Every row gives one point. The points of each table are mixes of a few directions, plus a little noise. How many directions does each table use, and how many do they share? Where both have some left over, give the other angles between the two spaces (their principal angles), to ten degrees, smallest first.
(in the rows, 128 means zero)

First (5 x 2):
| 143 | 113 |
|  62 | 191 |
| 130 | 127 |
| 195 |  64 |
| 109 | 146 |
Second, 5 rows:
|  97 | 156 |
|  83 | 172 |
| 208 |  52 |
| 119 | 136 |
| 133 | 122 |
Directions: first 1, second 1, shared 1

First:
| 159 | 176 | 132 | 149 |  74 |  24 |
| 122 | 135 | 166 | 159 | 165 | 147 |
| 112 |  51 |  92 |  79 | 140 | 121 |
| 137 |  54 |  75 |  45 |  86 | 101 |
| 147 | 168 | 173 | 156 | 125 | 149 |
| 169 | 172 | 183 | 130 |  97 | 197 |
| 114 | 174 | 125 | 157 | 141 | 180 |
|  64 |  95 |  76 | 149 | 196 | 104 |
Second:
| 151 |  70 | 207 | 122 | 158 | 117 |
|  92 | 142 | 133 | 177 | 186 | 132 |
|  72 | 164 |  62 | 160 | 163 | 161 |
| 163 |  92 | 183 |  96 | 120 | 167 |
| 142 |  92 | 123 |  94 | 109 | 106 |
| 150 | 208 |  60 | 120 |  32 |  84 |
Directions: first 4, second 4, shared 4

First, 8 rows:
| 127 | 126 | 126 | 126 | 123 | 131 | 123 | 131 | 149 | 134 | 132 |
| 126 | 151 | 114 | 123 | 130 | 134 | 139 | 138 | 136 | 115 | 136 |
| 134 |  83 | 160 | 142 | 130 | 113 | 112 | 102 |  81 | 148 | 104 |
| 127 | 151 | 117 | 126 | 135 | 131 | 145 | 135 | 113 | 110 | 131 |
| 136 |  46 | 179 | 147 | 121 | 108 |  88 |  91 |  95 | 176 |  96 |
| 122 | 118 | 116 | 114 | 103 | 141 |  99 | 145 | 242 | 155 | 153 |
| 133 | 100 | 153 | 141 | 136 | 115 | 124 | 107 |  69 | 136 | 106 |
| 118 | 249 |  59 | 106 | 146 | 153 | 195 | 177 | 138 |  51 | 166 |
Second, 9 rows:
| 111 | 168 |  70 | 149 | 153 | 157 | 219 | 210 | 123 |  30 | 141 |
| 127 | 126 | 127 | 119 | 116 | 131 | 110 | 128 | 174 | 146 | 138 |
| 135 | 152 | 137 |  95 | 110 | 120 |  79 |  90 | 171 | 178 | 144 |
| 134 | 109 | 151 | 141 | 139 | 114 | 131 | 105 |  56 | 129 | 105 |
| 131 |  31 | 173 | 146 | 110 | 115 |  78 | 106 | 152 | 184 | 106 |
| 137 | 106 | 159 | 123 | 122 | 112 |  93 |  87 | 105 | 168 | 114 |
| 125 | 194 |  97 | 106 | 129 | 139 | 142 | 140 | 155 | 108 | 153 |
| 125 | 138 | 117 | 125 | 125 | 133 | 131 | 138 | 152 | 124 | 137 |
| 125 | 128 | 122 | 149 | 148 | 129 | 169 | 147 |  67 |  86 | 114 |
Directions: first 2, second 3, shared 2

First, 11 rows:
| 117 | 136 | 102 | 175 | 172 |  91 |  63 | 126 | 121 | 142 | 133 | 153 | 134 | 132 |
|  77 |  80 |  70 | 110 | 119 | 129 | 177 | 158 | 106 | 129 | 120 | 127 | 116 | 135 |
| 155 | 141 | 169 | 105 | 101 | 151 | 151 | 118 | 142 | 118 | 128 | 115 | 130 | 121 |
| 123 | 126 | 122 | 128 | 128 | 126 | 131 | 130 | 125 | 129 | 128 | 130 | 128 | 127 |
| 212 | 174 | 249 |  80 |  69 | 185 | 165 |  94 | 169 | 102 | 128 |  95 | 134 | 111 |
| 148 | 166 | 137 | 186 | 178 |  91 |  34 | 110 | 133 | 142 | 137 | 151 | 141 | 129 |
| 155 | 160 | 156 | 152 | 146 | 118 |  78 | 109 | 138 | 132 | 135 | 135 | 137 | 125 |
| 112 | 119 | 105 | 138 | 140 | 117 | 120 | 134 | 120 | 133 | 128 | 135 | 127 | 131 |
| 123 | 114 | 130 | 100 | 103 | 147 | 173 | 136 | 128 | 121 | 124 | 117 | 122 | 127 |
| 129 | 128 | 129 | 126 | 127 | 128 | 131 | 128 | 129 | 128 | 128 | 128 | 127 | 128 |
|  56 |  62 |  41 | 109 | 122 | 122 | 186 | 168 |  96 | 132 | 118 | 130 | 111 | 140 |
Second, 10 rows:
|  92 |  77 |  67 | 117 | 125 | 130 | 176 | 128 | 126 | 121 | 168 | 120 | 173 | 124 |
| 125 | 123 | 135 | 128 | 112 | 138 | 144 | 127 | 167 | 111 | 146 | 121 | 140 | 110 |
| 165 | 165 | 190 | 156 | 131 | 133 |  51 | 126 | 147 | 133 | 125 | 124 |  97 | 125 |
| 136 | 159 | 157 | 110 | 116 | 128 | 154 | 127 | 140 | 116 |  83 | 135 | 106 | 123 |
| 117 | 119 | 103 | 120 | 136 | 121 | 144 | 126 | 102 | 134 | 122 | 131 | 133 | 137 |
| 154 | 172 | 142 | 133 | 172 |  97 |  69 | 129 |  32 | 174 |  56 | 152 |  73 | 178 |
| 154 | 148 | 156 | 152 | 144 | 122 |  62 | 128 | 114 | 145 | 126 | 130 | 107 | 138 |
| 103 |  98 | 103 | 114 | 106 | 141 | 183 | 127 | 167 | 105 | 160 | 119 | 163 | 107 |
| 135 | 118 | 122 | 150 | 144 | 125 |  81 | 127 | 112 | 143 | 153 | 125 | 130 | 136 |
| 100 | 104 | 107 |  98 |  95 | 141 | 217 | 129 | 177 |  94 | 140 | 122 | 160 | 102 |
Directions: first 2, second 3, shared 0; angles 30, 40
